Every row gives one point. Each copy is the shape, with its points in the same order, turned, moved and blurred by noise. Say if it was mirrored as well.

Shape:
[[ -5 -13]
 [-34  -4]
 [ 40   8]
 [ -5  32]
 [  7   6]
 [ -1 -27]
 [ 50  29]]
Copy 1:
[[  4  -9]
 [-23 -27]
 [ 23  38]
 [-28  23]
 [  3  11]
 [ 21 -16]
 [ 13  60]]
Copy 1 is: only turned
Copy 2, 7 rows:
[[ -2 -29]
 [-35 -12]
 [ 43 -10]
 [ 13  20]
 [ 14 -11]
 [ -7 -38]
 [ 58   0]]
Copy 2 is: only turned
Copy 3:
[[-16 -25]
 [-39   4]
 [ 30 -23]
 [  3  19]
 [ -1  -5]
 [-23 -33]
 [ 54  -4]]
Copy 3 is: only turned
Copy 4:
[[-11 -11]
 [ 15 -30]
 [-25  42]
 [ 24  18]
 [ -4   8]
 [-20 -19]
 [-15  58]]
Copy 4 is: mirrored

Shape (9 x 3):
[[-33  24  12]
 [-18  19  13]
 [-16   6  -6]
 [ 11  -7   3]
 [ 29 -26  15]
 [-21  15  23]
 [ 18   2  20]
 [  5  25  -6]
 [ -1 -51  -4]]
Copy 1 (9 x 3):
[[ -6 -15  33]
 [ -4  -9  23]
 [-12 -10   4]
 [-12  12  -6]
 [-18  48 -11]
 [-12   0  31]
 [  3  31  10]
 [ 14  -6   6]
 [-60  26 -17]]
Copy 1 is: mirrored
Copy 2:
[[-10  46  14]
 [ -1  35  13]
 [ -6  23  -3]
 [  3 -10   5]
 [ -2 -33  19]
 [-13  34  27]
 [  7   0  24]
 [ 19  19  -2]
 [-37 -25 -11]]
Copy 2 is: only turned
Copy 3 (9 x 3):
[[-18   4 -16]
 [-10   5 -13]
 [ -6  20   9]
 [ 30   6  10]
 [ 43 -10  15]
 [ -9  -4 -16]
 [ 28  -7  -7]
 [ 12  26 -13]
 [ 18 -10  55]]
Copy 3 is: mirrored
Copy 4 (9 x 3):
[[  9  35 -25]
 [ 13  23 -23]
 [ -3  17 -11]
 [  4  -8  -2]
 [ 12 -38  -3]
 [  9  16 -33]
 [ 22 -13  -6]
 [ 19  20   7]
 [-31 -31 -12]]
Copy 4 is: mirrored

Shape (10 x 4):
[[-28  -2   2  47]
 [ 18  17   9   7]
 [-18  34  34   3]
 [ -6  36 -20  22]
 [ 32  10  30   5]
 [  3  16 -26  12]
 [-29 -25 -21  12]
 [ 27 -42 -24 -24]
 [ 26 -21 -12 -35]
 [ 17  12  -9 -28]]
Copy 1 (10 x 4):
[[-36 -10  16  21]
 [ 22  10  -3  10]
 [ 13  10  39 -12]
 [-17  33  -5   1]
 [ 43   0   6  20]
 [ -9  17 -23   1]
 [-32 -28 -18  -5]
 [ 23 -36 -60  -3]
 [ 36 -22 -46 -15]
 [ 29   6 -26 -20]]
Copy 1 is: only turned
Copy 2:
[[-51 -10  11   4]
 [  4   5  40  12]
 [-16  13  27  52]
 [-21  34  22  -4]
 [ 10 -11  56  19]
 [ -5  19  18 -16]
 [-17 -17 -19 -12]
 [ 46 -30   7 -25]
 [ 48 -16  12  -9]
 [ 33  10  20   7]]
Copy 2 is: mirrored
Copy 3 (10 x 4):
[[-32  -9 -23  21]
 [ 23  13  -2   1]
 [-13  33  19  18]
 [ -9  31 -32  -9]
 [ 35   9   4  19]
 [  4   4 -20 -25]
 [-26 -31 -12 -16]
 [ 32 -47   3 -38]
 [ 36 -25  18 -34]
 [ 29   5  15 -33]]
Copy 3 is: only turned

Shape, 12 rows:
[[ 14   6 -14   4  -2  -7]
 [ 12  -9  -3   5  -3 -13]
 [ 14   5   8   5   3 -12]
 [-23  11  41   2   5 -10]
 [  5 -18 -14   8  16  60]
 [  6  -9 -15   5  -4   1]
 [-23  12  11  -9   6   3]
 [ -1   1   5 -15   2  12]
 [ -1 -25  33   3  22   2]
 [  9   6   3 -60   4  -6]
 [ -2   8 -10   9  16 -10]
 [  3 -28 -10   4  10   1]]
Copy 1 (12 x 6):
[[ 13   6 -11  12   4   9]
 [ 11  -2  -6   6  11  -8]
 [  7  11   6   9   8  -8]
 [-38   0  25   5  -9 -17]
 [ 23 -42  18  12 -15  42]
 [  7  -8 -15   7   2  10]
 [-27   2   7  -9  -3  11]
 [  0  -6   8 -11  -7  14]
 [ -6 -20  34   5  10 -10]
 [ -1  12   5 -55  11   6]
 [ -5   6  -6  17  15  14]
 [ 12 -30  -8   5  15   3]]
Copy 1 is: only turned
Copy 2 (12 x 6):
[[ 15   0 -13  -5 -14   5]
 [ 14  -9  -1  -3 -13  -4]
 [ 21  -3  -2   1   3  -5]
 [ -6   3  17  -8  33 -25]
 [-29 -12  -2  16  -6  56]
 [  5  -6  -4  -3 -20   9]
 [-14   6  -3 -18  19  -4]
 [ -1  -5   2 -15   9  16]
 [ -3 -35  17  10  25  -2]
 [ 22 -19  -8 -56  19  18]
 [  0  -3 -22   1  -1  -6]
 [ -6 -28  -4   3 -15   6]]
Copy 2 is: only turned

Shape (13 x 9):
[[ 11 -22 -33 -11  15  -1 -45  31 -38]
 [  7  27   4  17 -11  18  12  -5 -33]
 [ -4  26  -5 -10  -7  16  11  -3  -6]
 [ 23  -5 -21 -15  -9  11  24 -12  33]
 [-10  -4 -43 -20  25  11 -30  22 -38]
 [-25 -14 -32 -12  10  -1 -22  33 -18]
 [ 12 -10  16  -6  -9  13   8 -23  14]
 [ 31 -11  -6  -6  22  20  24  10  16]
 [-21  20 -57  44 -38 -14  -2 -12 -27]
 [  5 -18   6  12  12  11  25  12   8]
 [ 10  -1  -1 -14  27  -2  21 -25   0]
 [ 25 -16   2 -33  -2 -10  39   4   8]
 [ -7  33 -32  20  -8 -23 -27  11 -12]]
Copy 1:
[[-21  13 -11 -19  29   6 -27  27 -36]
 [ 30  25  11   8   6  35  20  -6 -15]
 [  5  21   7 -12   1  20  29 -16  11]
 [ 14 -27 -11 -16 -12  -7   7 -31  23]
 [-36  20 -14 -27  32  17  -2  10 -40]
 [-49  21  -6 -14  19   5  -6   8 -14]
 [ 13 -19  32   3   1  11   6 -18  12]
 [ 17 -32  -5 -12  14   9  23   5  24]
 [  4  41 -39  36 -14  27  -6 -40 -31]
 [  1 -24  -2  12   2  19  17  11  13]
 [ 11 -19  17   1  21 -13  28 -18  -1]
 [ 10 -22   3 -12 -23 -18  27   6  11]
 [ -6  52 -23  16  17  10 -14  -3  -7]]
Copy 1 is: only turned
Copy 2:
[[ 13 -13  10  10  24   8  -4  42 -51]
 [ -6  46   4 -14 -11 -26 -18   5  -5]
 [ -7  20 -15 -33  -1 -15  -8   3   1]
 [ 34  -2 -31 -15  -1 -16  16  -9  25]
 [  2  -8  -9  -9  35  -7 -22  41 -49]
 [-15 -18 -14   6  24  -1 -11  40 -24]
 [ 16  -5   7 -13 -15  -9  -2 -22  18]
 [ 36   4   1 -13  24 -20   5  10  28]
 [-22  37 -54  39 -18 -26 -16  -1 -36]
 [  8   2   6   9  11 -25  -7   9  32]
 [ 15  -8   3 -20  15 -42   3 -19   3]
 [ 21 -17   1 -23  -5 -38  33   9  23]
 [-24  34 -23  16  17  -1   9  -1 -35]]
Copy 2 is: mirrored
Copy 3, 13 rows:
[[ -1 -54 -20  -5  20  -7 -22  37 -29]
 [ -2  12   9  40   8  17  15  17 -38]
 [ -3  24   7  13   4   5  16  17 -12]
 [ 35  17   1 -17  -8   8  27   7  12]
 [-27 -29 -28  -5  37  -2 -12  41 -23]
 [-23 -34 -15   0  12  -3  -9  37   5]
 [ 23   8  25  -5  -8  17  10 -15 -13]
 [ 35   0  18  -4  28   2  27  14  -1]
 [-15  -7 -55  60 -33  15  20  15 -10]
 [ 16 -19  26  12  17  12  30   4   6]
 [  3   5  11 -12  13  -5  33 -21 -17]
 [ 27  -6  32 -24 -11 -14  45  13  -9]
 [ -9  -9 -27  45  -8 -25 -14  13  -9]]
Copy 3 is: only turned

Shape, 14 rows:
[[ 11 -12  25  16  41   0  -5 -15  -7 -10  -7]
 [-13  -6  18   3  44  -3 -20 -12 -23 -17  -7]
 [ 17  -7  22 -19  36   5 -17 -21  16 -20  22]
 [ -5  11  12  30 -55 -14  -1  17 -10  18   0]
 [-10   0   4   1  35 -10 -41 -16  19   4 -24]
 [-18  14 -17  21 -29 -31   7  16 -25  13  25]
 [  4 -19  20 -17  16  -2   0  -5  -7   4 -13]
 [-25 -12 -11  29 -27 -15  10 -18 -12  36  14]
 [ 18   7  11  10  55 -22  -3 -35   9 -22 -27]
 [ -2  30 -22  10 -11   0   2  -1 -30  47  -4]
 [-19   5 -26  11 -20  12   5 -11 -12  -4 -10]
 [-49   7   2 -12  35  10  22  20  44  14 -10]
 [-11  -7  -9  -4 -23 -36   3   2 -10  11  -8]
 [-30  28  14   1 -20  -9   9 -27 -26  16   6]]
Copy 1:
[[-20 -14  27  17  31  14  -8  25  10  21  -5]
 [-27 -22  26  22  13  22 -26  25 -12  26   4]
 [-24 -11  43  -7  10  16 -13  10  22 -13  11]
 [ 12   3 -33  -9   0 -24  -1 -20  -8  32 -36]
 [  1 -12  34  28 -19  26 -26  13  18  27   2]
 [  3   6 -46   5   2 -32 -25 -16 -20  22   4]
 [-11 -17  22  -3   3   1  10  22  -2  25   6]
 [ -8 -16 -32   7   8 -30  -4 -25  12  51   9]
 [-16 -10  50  55  15   0  -8  23  20   0  -1]
 [ 19   1  -3  16   4 -11   5 -45 -30  46  12]
 [-15 -16 -27  26 -10   4   8 -23 -16  22  -3]
 [-35  48  11  11 -33  18  12  14  13  38  23]
 [ 10 -15 -20  10 -16 -32   0   8  -7  24   9]
 [-31 -15   4   5  -7 -36 -15 -29 -24  36  -6]]
Copy 1 is: mirrored
Copy 2 (14 x 11):
[[ 10   8   5  -2  43   2 -23 -14   0   8  16]
 [  1   7  -2  -7  25   9 -47  -8  -7   9  30]
 [ 18   5   0  -3   7  12   4 -11   6  34  45]
 [-33  22  34  12  -3 -36   7  17  -4 -34 -12]
 [ 14  25 -16 -32  14 -10 -26 -23  11  20   5]
 [-18   0  -5  24  -8 -46  -8  32 -11 -33  -7]
 [ -1 -16  14 -20  10   4 -11  -9 -12  12   7]
 [-18   2  -3  33  -3 -54  -5 -12 -25 -14 -18]
 [ 27  18 -19 -29  60  -4 -12 -16 -16  16  27]
 [ -9  22 -14  13  -2 -21  -8  26 -36  -5 -45]
 [-17  16 -21   6  -8  -6  -1  -9 -24 -37  -8]
 [-41 -14 -47 -16  23   6   9  -8  35  20 -14]
 [ -7 -15   3 -16  -9 -31  -7   8 -20 -24 -10]
 [-43  16  -2   8   2 -31  -3   6 -42  -2   6]]
Copy 2 is: only turned
Copy 3:
[[ 23 -14 -29 -25  -7 -23 -16 -13 -21 -27  -6]
 [  2  -9 -35 -34  -3 -12 -36 -14 -25 -15   3]
 [ 37 -25   1 -24  18  -8 -37 -22  -9 -21   6]
 [-24  22  14  11 -39 -27  14  20  14  -1  11]
 [ 13 -17 -33 -15   3 -19 -43 -14   6  18 -22]
 [-20  28  -5  -3 -31 -29  -1  21   9   6  50]
 [ 10   2  -1 -35   2 -10  -1 -11 -20   1  -9]
 [-25   1 -13 -16 -16 -29  31   2  27   9  36]
 [ 33 -16 -43  -5  22 -47 -23 -20 -33 -11 -19]
 [-13   9 -19  18 -28  -4  13 -18  -8  32  32]
 [-33 -12 -12   3   1  -6   4  19 -13   7  24]
 [  1  37 -37  -8  44  26 -13   1  27  -1  -5]
 [-16  18   6 -17  -6 -36   2  16  -2  23  17]
 [-41  14  -3   0 -11 -24  -1 -29 -10  -4  25]]
Copy 3 is: mirrored

Shape, 16 rows:
[[ -5  26 -26 -32 -21 -19  27  16 -21 -25 -13  19]
 [  4  14  11  19  27  22 -25  10  -7  17 -39  22]
 [-38 -27  -5 -20  12 -19   0 -22  27  12 -23   8]
 [-11 -31  30  13  10  32 -12 -31  32  -4  16 -27]
 [ -3 -22 -10 -34  22 -13  -3   1   1 -26 -15   5]
 [-42  27  15   6  29   0 -30   4  31  18 -36 -16]
 [ -5 -27 -22  15 -22  -9 -15  24  36 -20  15 -41]
 [ -3  19  27  15  -7 -42   2  12 -25  21  14 -28]
 [-26 -35  27   2 -17  10 -36 -16  18   1  28  29]
 [ -5 -25 -26  -1 -17  22  13  11  22  21   6   5]
 [-32  20   4 -27  11  -1 -34 -44   1  17 -32  14]
 [ 23  28 -15   0  21  -5   0 -24  14 -23  24  26]
 [ 12  19  -1 -13 -22  -8   5 -15  15   1  25   0]
 [  0  12 -19  23  37 -14  34  -8 -20 -40  11   6]
 [ -5   6  18  -3 -28 -39  10   1  -6  -3 -25  23]
 [  8   2  38 -32   9   2  28   0 -20  -3  23  28]]
Copy 1:
[[ 16   9  -7 -34  19   8 -27  32  -2 -22  37  18]
 [  1   2  10   7   0  32 -11  -6  21   0 -49  22]
 [ -6  -4 -19   7 -46 -13   2  37  36   4   4  18]
 [-30 -13   4  45 -28 -12  12  -9  27  13   1 -38]
 [-30 -15  -5 -15   5 -16   0  30  23  -8   6  17]
 [ 14  30   7  40 -20   4   2  31  51 -19 -35   9]
 [  8 -29 -40  41  15 -29 -15  25  15 -11   2 -36]
 [ 36  36 -14   2  12 -16  25  17 -17  13 -18 -24]
 [  2 -18  17   4 -40 -38 -25  -4  25  32 -10 -24]
 [  6 -21 -31  30  -3   4 -30   1  16  23  24   8]
 [  4  29   2 -22 -43   4   7  11  60  -8 -15  10]
 [ 11 -17  10  -8  -1 -15   8 -29   7 -34  17  18]
 [ 30  -4  -6  -4   4 -13   6 -11  14  -4  33 -12]
 [-19   2  -5   5  -1  -8   5  -5 -42 -48  12  26]
 [ 35  -3   1 -31 -16   9  -1  38  -5   5   0  -9]
 [ -8  10  35 -16   3 -10   7  -2 -12  37  21  13]]
Copy 1 is: only turned
Copy 2:
[[ -9 -30 -27 -38 -48  -8  14  14 -10  -1  28 -19]
 [ 12  17 -53  15   6 -29   1   3  -5  21 -22   1]
 [-34 -23 -14 -15   8   1 -29  16 -22 -27 -32 -21]
 [-16  23  30  -3  37  17 -22 -16  -4   8 -28  18]
 [ -2 -12  -9 -40   5 -17 -11  25 -21 -18  -6   8]
 [-11   0 -12  15   2 -19 -47  24  13  23 -45 -27]
 [  7   7  35  11 -28  22 -26  24  -3 -24  13  13]
 [-24 -16  33  24 -25 -43  24   9  -8  21   3  -5]
 [-35  17   5  -3  -2 -15 -33 -48 -20 -27 -19  24]
 [-26  10 -25   8  -2  28 -16   2  -9 -26  28   4]
 [-13 -16 -28 -19  18 -31 -32 -19 -20   7 -33 -45]
 [ 12 -16  -7 -37  12 -22  14 -17  38 -21  10  -4]
 [-10 -27   6 -16  -4  -5   1 -28  17  -3  20  -5]
 [ -5  16   1 -46  -5 -16  48  22  25 -20  -2 -14]
 [-19 -32 -20  -4 -43 -16  19 -12 -18  -3 -23   5]
 [-48 -12 -17 -37   0 -33  27 -15  -7  19  18  32]]
Copy 2 is: only turned

Shape:
[[-14   6  -7  10  -8 -17 -37  43 -21  36 -25 -13]
 [-11   6 -22  -7  -5 -25 -13  11  -1  -2 -34  -6]
 [-22  10  21  15  -2 -19  18  11 -17   6  14  32]
 [-28 -13   5  22 -27 -38 -32  -3 -11  30  -2   8]
 [ -8 -15 -18 -15  11 -10   7  14  33 -11  15  28]
 [ 23 -32 -31 -18  30  13 -13   3  22  11  11 -32]
 [ 37 -16  -7 -17 -11 -13  33  20  22 -14   4   1]
 [ 14 -10  15  18  -1  -1  -7  14  20 -33 -12  18]
 [-30  -1  -6  25 -13 -12 -16  17 -12  17  -6 -41]
 [-28  16  23  19 -19 -17  20  -8 -19   6 -19  36]
 [-16  12  -3   4  -7 -32 -15   8 -10 -10  17   6]
 [ 44   8 -16   9  22 -10  10   2  21  -1   3  -3]
 [ -3   2 -21  17 -28  16 -41   7 -29  17   1 -18]
 [ 43 -10   5 -38  20   8  -8   2  32 -14   7 -21]
 [ -4 -24   4   7   8 -25   5   3 -25 -13   4  21]]
Copy 1 (15 x 12):
[[ 23 -13 -32 -18  -3   7 -10  10  10  59   6  -6]
 [ 15   5 -28 -24  -3  -6 -34  -3 -17  15  -3   4]
 [-27 -16 -13  19  25 -23   3 -17   6  26  11  29]
 [  6  -3 -27 -16 -10 -11 -10 -22  42  36  29  21]
 [-34  -4 -37  -2  21   2  -5 -13 -20 -24  24   0]
 [-17 -16  -1 -29 -14  22   1  19  -5 -26   4 -39]
 [-17  -5 -13   1  11 -41  -3  25 -30 -24  22 -16]
 [-29   8   3   8   4 -13 -28  -9 -28  12  42  -7]
 [ 20   5 -18   6 -17   5  -9  -6  24  32  -9 -12]
 [  0   0   0  12  18 -31  -5 -31  -9  29  13  53]
 [-16   2 -24   0  19 -10 -30   0  21  15   7  16]
 [-14 -26  12 -18  23 -20 -18  -2 -17 -17  15 -32]
 [ 31 -17  -1   4  -7  29 -25  22  22  26  21   9]
 [-37   9  15 -33   5  -5  -4  40 -21 -23  17 -30]
 [-36 -24 -16   4 -11 -21 -20  -7  -3   8   9  30]]
Copy 1 is: mirrored
Copy 2, 15 rows:
[[ 10  27 -41 -15 -29  -1  37   0 -35  15  29  14]
 [  6  -5  -4 -18 -18 -22  27 -21 -18  15  10   6]
 [  1  38  12 -11 -10  29  -8   5   3  31  -7  25]
 [-10  16   9  -3 -34  19  25   2 -26   8  42  43]
 [-19 -11  -6 -13  12   2   4   0  34   5  -8  28]
 [  2 -18 -28  11  43 -23   8   2  14 -17  37  -4]
 [ 27 -38 -17   6   5   3 -12   7  29  34  -3   4]
 [-21 -23  -5  19   5   3  -3   8 -18  32 -18  11]
 [  8  30  -2  19 -24  -4  39   4 -22   3  32  -4]
 [ -9  22  28 -20 -33  34  -6  -6 -15  44   3   8]
 [ 10  15  13  -4 -18  -1   6   2 -13   0  -7  30]
 [ 15 -15 -20  20  25  -8 -19 -27   5  24   8  10]
 [  9   7 -20   2 -17  27  22  -5 -44 -27  27  -8]
 [  5 -32 -23   5  23 -35 -37  16   4   3  14  -4]
 [  8   4  19 -11  18  16  12  11 -13  28   1  27]]
Copy 2 is: only turned
Copy 3 (15 x 12):
[[  1   8 -43  43   4  40 -38  17  -3   9   3  -1]
 [  2  19  -5  36   3  12 -22  14  15 -13 -11  12]
 [  3   5 -26 -13 -30   0  -5   6 -17  23   7  36]
 [ 19 -20 -27  36  15   2 -26  10 -15  18  20  32]
 [-30  -5   6  11 -23  -7  21  36  12  -9   1  24]
 [-37  -5   9  35  14  11  36  23 -17 -30  -1 -30]
 [  5  22  30   7 -27  -1  23  45   5  -1   8 -14]
 [ 13 -14  18   2 -15  26  16  18  18  10 -23  13]
 [ -9  -2   1  38   8  35 -33 -12 -26   9  17   6]
 [ 25  -1 -23 -13 -26 -15 -30  -7  -4  14  -2  34]
 [ -2  15 -11  17   0  15   3   6   0  16  18  38]
 [ -4  25   7  28 -16   0  42  14   0  12 -21 -16]
 [  5  -9 -26  33  15  33 -10 -21  14   3  29 -19]
 [-23  15  22  -5  24  10  44  38   5  -5 -17 -26]
 [ 19   3 -11   2 -14  13  16  14 -10 -17   9  34]]
Copy 3 is: only turned
Copy 4 (15 x 12):
[[-37   4 -20  22  21 -49   5 -17  -2  33  -2 -31]
 [-22   3 -12  17   7 -10   1 -36  -5   0   2 -11]
 [  0  11 -25 -17 -34 -13  24   6  19  30  -7   7]
 [-27 -11 -18  18 -16  -3  10 -25  21  60  10 -27]
 [-13   1   6 -30   5   4  22 -22  22   4  18  30]
 [  1 -16  23   6  55   0  -7  -1 -14  14  28  27]
 [ 29 -22  -6 -28  30   1  20 -22  10 -13  -6   7]
 [ -9 -36  -2 -22 -18 -18  15  -9   8 -16  15  -6]
 [-27 -13 -46  22  13 -19 -19  -3  -4  38   9 -13]
 [-15   5 -35  -7 -49   8  25  -2   8  23 -26 -21]
 [  3  15 -18   7 -21 -19   0 -19  25  17  16  -7]
 [ 20 -13  -1  11  24  -5  42   2  -1 -16  17   6]
 [-19   3  -9  10  13 -14 -24   4  -9  32  23 -51]
 [ 19 -27  33   3  35  -9  -4  -2  14 -20   0  23]
 [ 14  -8  -5 -13 -28 -13  11 -23  -8  31  10   8]]
Copy 4 is: mirrored
